Each wall is flat, endless, passes through zero and stands at right angles to its row. A trip goes straight from one point to another. List the walls that it crosses, first one first.

Walls:
(1): [11 18]
(2): [-26 14]
(3): [3 17]
(4): [53 -7]
(5): [4 -26]
(6): [35 58]
Trips:
[2 -46] to [-18 -30] -> 4, 2
[16 -55] to [19 -35] -> none

Walls:
(1): [0 -26 -11 30 -31 -5 -37 45]
(2): [-42 -20 46 2 27 8 43 41]
(3): [1 36 9 9 -2 -6 -17 12]
(4): [1 -3 -63 19 15 -4 -5 21]
(5): [-7 -14 -18 -65 8 -34 36 -43]
(6): [10 1 -8 -12 -12 52 -42 -8]
(7): [7 -26 -1 -43 -17 13 -32 -6]
(8): [-40 -46 58 -9 10 -6 -32 16]
Trips:
[7 4 29 1 -27 -43 -10 -53] to [-20 -29 26 9 1 32 -5 53] -> 1, 2, 5, 3, 6
[0 -58 29 25 -23 -11 -91 33] to [-7 -11 -1 81 -21 25 -39 17] -> 4, 7
[3 -17 -3 -6 -3 -59 -16 -3] to [10 -21 -1 -15 -1 19 37 -3] -> 4, 1, 2, 8
[-6 33 6 -53 -27 30 -5 -50] to [-5 27 30 20 15 22 -15 -5] -> 5, 8, 7, 2
[24 -14 20 -17 -15 20 3 30] to [19 -10 18 -16 12 -13 -4 -39] -> 5, 1, 2, 6
[-9 25 7 2 -14 22 51 -11] to [-26 -23 68 -35 32 -67 -37 20] -> 3, 8, 7, 1
[20 -6 28 -8 -6 12 37 -33] to [-18 4 -22 37 21 -5 65 25] -> 4, 5

Walls:
(1): [33 -26 -7 -7 0 8 -3 -68 18 34 4 -34 -60 1]
(2): [-13 -34 -6 -19 19 41 77 23 17 9 23 32 23 -34]
(3): [-18 7 2 -9 6 5 -2 9 -20 35 1 51 20 -16]
(4): [7 -17 17 -3 -11 -1 17 11 -26 71 2 79 9 14]
(5): [18 -15 -16 -12 2 28 -35 -24 -24 -15 -2 -51 -46 34]
(6): [4 4 7 13 -43 -59 -28 -6 -29 47 22 41 19 -16]
(7): [-1 11 56 19 4 -3 30 51 7 -38 21 38 24 4]
Trips:
[0 20 -27 25 -1 14 11 -28 -31 -22 3 -12 -72 27] to [-1 20 -22 -47 31 47 -26 -3 -6 12 1 -7 9 -37] -> 3, 2
[-22 2 -17 6 -58 -44 31 13 21 13 55 -14 -2 -35] to [12 -17 14 49 -34 -18 -13 21 23 5 31 25 -25 -44] -> 4, 3, 1
[-27 -47 38 27 -12 -1 26 39 -3 -14 -3 46 54 8] to [-10 41 -35 0 21 47 -17 12 62 31 -17 -4 16 -30] -> 6, 4, 7
[-18 -46 -11 -21 2 -4 52 -23 13 19 -12 -11 34 35] to [58 42 11 23 35 -4 26 6 15 -30 -7 -22 -47 11] -> 5, 4, 7, 2

Walls:
(1): [5 20 7 -10 -18 1 1 50 -25 2 7 3 1 1 -9 29 -6 16 -44 23 -31 -37 60 26 9 30 -28 -4 -68 10 -23 2]
(2): [35 5 -30 17 -3 8 5 6 13 -15 -15 -37 4 72 17 2 27 26 0 30 -14 -11 -18 10 -25 25 -18 15 -53 -24 -42 35]
(3): [1 21 -34 -30 -45 -16 -11 34 -64 -42 9 30 -1 14 -7 -25 21 6 -7 2 -8 -56 -4 0 12 -19 -26 -11 -18 -2 20 24]
(4): [-19 66 -40 25 -32 23 24 28 25 12 -6 8 -27 -2 -5 53 -15 -5 38 7 35 -14 43 43 33 33 -29 -17 10 -71 -47 41]
(5): [3 -6 4 -20 21 -6 2 -13 -26 -20 7 -33 -2 2 67 10 -23 -14 17 -52 -12 0 3 55 13 -25 15 12 -67 12 -37 14]
(6): [-3 42 31 84 30 26 22 24 0 22 50 -24 3 -10 0 19 -7 7 51 33 20 23 -3 1 11 -8 -10 -4 18 -26 26 -14]
(7): [37 16 -16 2 34 -20 -39 21 -10 -1 -6 -25 -18 -18 6 -17 0 -10 80 6 -27 -8 12 -12 25 -2 -34 41 -21 19 36 -2]
(8): [-41 37 10 0 -38 84 -11 74 -20 25 -20 -27 14 -5 17 14 48 28 -11 -6 40 40 21 -10 -21 36 1 -33 -35 18 2 -29]
(9): [-16 6 15 2 -13 -2 -8 -7 44 -62 11 12 24 -21 -20 35 -19 31 -27 -20 -10 -54 -32 4 -5 -9 26 -19 12 -18 15 -6]
Trips:
[28 -11 1 4 37 42 -9 3 14 35 13 -19 27 -6 -33 -13 -34 -39 62 -48 -41 16 0 1 -38 -17 -27 -32 -21 11 17 -10] to [42 -10 -10 38 52 -12 13 -23 -16 -42 -32 -18 56 8 -25 26 10 -32 -12 14 -5 55 3 10 -5 29 62 41 -9 27 26 3] -> 2
[-15 12 -17 -10 58 39 2 -56 13 6 -25 -25 -24 5 11 -18 10 -1 -11 15 -28 81 27 -8 18 -17 -42 21 -55 21 -12 55] to [-29 3 -31 10 15 -26 11 46 -15 7 -4 20 21 6 -1 23 -20 23 -62 -47 -2 13 39 35 -30 39 -15 15 -46 -12 0 -14] -> 4, 7, 3, 9
[-18 -30 7 -6 114 -26 35 -3 -7 -27 4 -30 -26 -29 -13 -25 47 5 45 -27 -24 7 65 -18 -25 -40 -43 -43 36 3 -24 -5] to [15 11 -11 0 -63 19 -9 -15 -41 -17 26 45 -21 19 15 12 -16 -65 30 -6 14 13 26 9 8 -19 -25 1 0 -25 -57 -16] -> 4, 3, 1, 6, 7

Walls:
(1): [0 14 10 27 18 -29 20 10 37 4 -22 -5 -12 -25 -35 18 -44 60 -3 6 -13 6 9 25 40 3 12 -1 12 37 -6 -31 16 -26 61 0 6 47 -3 17 -79 26 -42 5 -16 -8 5 -6]
(2): [-18 -54 36 17 48 20 -18 -6 19 -11 27 37 -37 -14 26 41 -3 10 0 -44 10 41 3 12 29 -2 30 -7 2 -8 -38 40 -20 -14 2 -19 19 5 31 -28 18 -43 -11 -4 11 -52 21 25]
(3): [23 41 -30 -23 30 -27 -46 18 -32 37 -51 15 56 40 -65 -2 -18 -47 -11 4 23 31 19 16 -84 -23 -9 22 -36 32 0 -8 1 -4 15 34 28 11 2 -49 14 -37 6 4 0 1 32 7]
(4): [-71 0 2 -38 39 -49 -29 4 -17 1 -15 18 13 13 -22 -12 50 0 9 12 72 -16 28 31 -27 20 16 74 -15 -10 -21 21 30 -1 40 10 29 -15 -47 5 -22 -3 12 32 -22 -49 5 3]
(5): [-46 18 14 -38 -3 -2 -31 9 53 14 -1 -36 7 -4 17 37 -19 33 -50 -14 10 5 -8 17 -29 -3 6 -17 23 -17 44 1 44 -1 -60 -14 1 -65 -6 -63 -14 -21 -20 -5 -15 32 5 76]
(6): [11 -22 -25 2 15 14 11 -34 -9 0 38 -21 49 -7 15 -56 10 -11 12 49 -3 30 -40 7 14 -1 -25 30 3 45 -3 -3 -5 17 -14 -54 -45 13 44 -5 -55 -29 17 -9 -21 16 -23 -12]
(7): [-59 -7 -5 14 -62 6 28 -47 -7 27 15 -29 -37 -13 7 44 -27 38 35 36 -6 2 -37 2 -30 7 20 -12 -30 -56 -5 -10 7 -29 -24 3 -26 -4 1 1 14 7 23 9 -39 -27 -3 -28]
(8): [66 -26 45 -42 31 -3 -9 -16 2 -3 26 -11 -3 -42 -13 -39 13 -20 19 -18 8 27 8 52 4 -22 10 -46 -46 61 -13 -22 24 6 -9 3 28 6 15 4 34 74 -1 18 -6 0 -49 -48]
Trips:
[2 36 -47 -32 25 5 2 2 46 -29 -36 0 32 2 -10 4 -77 -46 -14 -11 -29 -4 8 8 -22 -12 29 10 18 -18 -20 -39 -17 45 -31 -8 51 15 16 -25 -37 22 0 9 -26 -21 -64 7] to [13 -38 52 -31 10 -8 -4 14 20 44 -59 8 34 -4 -3 15 14 17 -4 -10 2 -24 -18 4 -2 -12 6 17 8 6 -39 -4 -16 14 -15 13 11 3 12 -29 -13 -1 2 -11 3 9 10 3] -> 6, 4, 2
[-6 -11 0 -31 22 37 32 -26 -14 11 35 -34 -54 19 40 -10 -28 8 1 19 -59 -32 -44 18 5 -18 65 36 11 -29 -6 8 19 10 18 -3 15 -7 -36 7 -7 -13 -18 12 -37 -26 49 10] to [-37 9 49 -25 30 -10 37 4 19 10 8 19 23 39 16 7 21 -36 14 13 73 6 -62 -32 -27 20 -15 45 -68 17 35 -22 57 -8 2 13 26 -6 -15 25 -37 -1 54 28 11 29 -17 13] -> 6, 1, 2, 3, 8
[11 3 6 -8 -48 2 4 -35 -3 -31 -28 20 6 15 4 -5 18 33 1 -22 -47 33 40 -11 -5 62 -14 -12 66 -12 5 -7 2 14 -8 -22 33 33 -28 -44 -23 53 -7 43 -36 -46 6 -9] to [-36 32 -23 -7 71 47 -30 -33 -18 18 -51 -30 30 -1 29 -36 49 15 7 34 19 -33 -15 54 -6 74 5 8 -61 21 -38 -22 -41 43 15 -16 35 -9 11 50 -72 3 -10 34 52 25 4 -37] -> 8, 7, 6, 3
[-18 34 61 4 2 -6 -27 14 9 -53 32 -15 37 69 -41 -29 14 24 -40 41 0 22 7 -29 -71 -27 -2 -19 -10 -23 12 0 61 8 -26 12 -18 21 -12 47 -14 -97 35 69 36 1 21 27] to [24 -49 6 30 15 31 18 1 -27 7 9 15 -1 30 38 -1 43 8 34 -9 16 -58 -36 16 32 -35 30 21 -10 -4 -27 3 -15 3 37 -8 34 -36 -21 1 36 8 7 24 31 42 48 1] -> 6, 2, 5, 3, 8
